Each row of a before or after table is a point. One or more steps were done to the points. Then noise was added and the rows were shuffled. The steps act on how far a point lies along the listed directions, d1 being the first. What was done? A step turns or swaps two directions, mirrors them in a line or flattens them onto one, adds a multiple of one to another, or multiplies one. Angles are multiples of 10 degrees, from the lower direction toward the higher: turns from -170 to 170, lines from 10 to 170 but not 90. Use the fewest steps. Two steps may share a direction if one is a turn and the other turns, adds or multiplies; they go together, in the order done. Otherwise the lowest direction goes first.

Directions:
(1): [56 14]
(2): [ 14 -56]
Before:
[[-80 -11]
 [-88  12]
 [-27 -22]
 [-40  23]
 [ 11  13]
 [-32 -39]
 [-37   3]
 [-34 -73]
 [ 20 -18]
 [  6  46]
 [-74  -8]
 [-59  36]
 [ 29 -56]
 [ 21  27]]
After, 14 rows:
[[-16  -8]
 [ 42 -53]
 [-28 -17]
 [-22 -43]
 [ 79 -16]
 [ 43  26]
 [ 57  57]
 [-11  22]
 [ 32  11]
 [ 28 -35]
 [ 79 -43]
 [ 72 -20]
 [ 34 -13]
 [ -8  63]]
Steps: turn d1 and d2 by -160 degrees

Directions:
(1): [  3  12  31  37 -40 -79  43 -33]
(2): [  7  23   7 -32 -65  35  60  53]
Before (10 x 8):
[[ -10   19   19   31  -74  -47   44  -17]
 [ -24  -24  -23    6   39    2  -10  -34]
 [   3   25   24   74  -41  -83   81  -37]
 [ -30   -4   -8   31   36  -19  -23  -16]
 [ -11  -18  -10  -43  -17   47  -24   21]
 [ -16    5   -5   25   52  -43  -44  -37]
 [   2  -18   41   33  -38  -41   17  -23]
 [  -5  -33   31   17   38  -78  -25  -75]
 [ -31  -50  -53  -25   99   37 -103    4]
 [  27   11   17  -57  -14   58   43  117]]
After:
[[ -29  -16  -19   28   30  -21    3  -41]
 [  -9  -28  -13  -37    6   40  -59    3]
 [   5  -18   42   12  -60  -13   39    2]
 [ -37  -61  -21   24   94  -54 -104  -49]
 [  -1   -2   49   19  -15  -92   27  -64]
 [ -25    5    2   43   15  -45   -1  -13]
 [  -8   24   10   -1  -96   -1   51   24]
 [  28  -12  -22  -64   41   72  -15  110]
 [  10   41   13   42  -76  -35  117   22]
 [ -11   23    3   39   17  -74   -5  -39]]
Steps: turn d1 and d2 by 40 degrees

Directions:
(1): [-15  40  25 -11   4 -61 -58 -52 -34  -5  65  56  26 -44]
(2): [-43  52 -52 -36  11  -6  -4   2  17  42  21  -5  56  95]
(3): [  9  24 -14  63 -47  34 -81  44 -28 -50  10 -42  40   9]
(4): [ -2 -22 -84 -14 -37 -36 -43 -35  74 -39 -43  23 -14 -16]
(5): [ 65 -10 -46 -30 -18 -67  10  71 -15  16  63 -26 -32  -6]
(6): [-62 -55  -5 -21  30  44 -53  72  21  24  33  49 -19 -21]
Before:
[[  50   66   82   55    7  -14   26  -23  -79    7   39  -34    5  -17]
 [  26   39   70   14   -5    2   31  -28  -70   -2   14  -25   43   -7]
 [  10   39    2  -25   21  -38    6   18  -53   30   33  -43   40   52]
 [ -33  -37   11  -55   52    2   17   -3   30   56   12   74  -42    0]
 [ -46  -71  -25  -59   41   12  -28   38   61   74   59  106  -18   -9]
 [ -60   61   14    0   16  -17  -33   10   -5   41   41    5   54   42]
 [ -44  -55   46  -23   86   31   -7   18   29   25    2   52  -40  -33]
 [  26  -20   15   43  -13   39   52  -37   25  -39 -121  -54   -6    5]
 [ -29   43   30   18   34   43   26   39  -38   59   30  -15   10   31]
 [  18   16   85   11   25    8  -25   50 -110   14   80  -18   15  -28]
 [ -47  -46  -50  -30    2   19   -1   -7   53   33   10   54   -7    2]
 [ -12   30    6   38   11  -11  -41   -3  -14  -15   27  -31   26   40]
 [ -78  -32   22  -31   16   59   27  -54    8    9  -13   54  -32  -27]]
After, 13 rows:
[[   2   -4  -12   29   13    0   -1    8   20  -13  -11  -44   -5   44]
 [ -33    1  -21   16    1   37   26   41   51   25  -54  -44    6   58]
 [ -50  -35   30    3   60   38  -39  -22   44  -12  -32   48  -16  -28]
 [ -56  -12   26    0   22   54   11   -4  -11   47   34   36   23   15]
 [ -35  -28   16  -15   33   41   -3    1   24   27  -13   48  -21   12]
 [  52  -20  -43   -4  -51  -20   26  -20   28  -40  -59  -35   -4  -10]
 [ -62   -3   26   -3   -5   60   21  -73   -8  -13  -28   28  -11  -17]
 [  21  -81  -70   -5  -31   15  -31   32   57  -46  -68  -15  -53  -33]
 [  16  -20  -68  -31   -2  -25    5   42   24    7  -30  -52   -1   49]
 [ -30    7  -85    3  -18    8  -15   -4   69    6  -46    4  -13   22]
 [  77  -13  -60   30  -47  -35   15  -12   52  -39  -54  -40  -57  -25]
 [  18   68   21    6  -11  -86  -22 -103  -34  -25    3   13   48  -20]
 [ -62  -65   29   -4   49   95  -17   44   34   61   19   71    3   12]]
Steps: turn d1 and d2 by -30 degrees; turn d1 and d4 by -160 degrees; multiply d3 by 0.4; turn d5 and d6 by 30 degrees
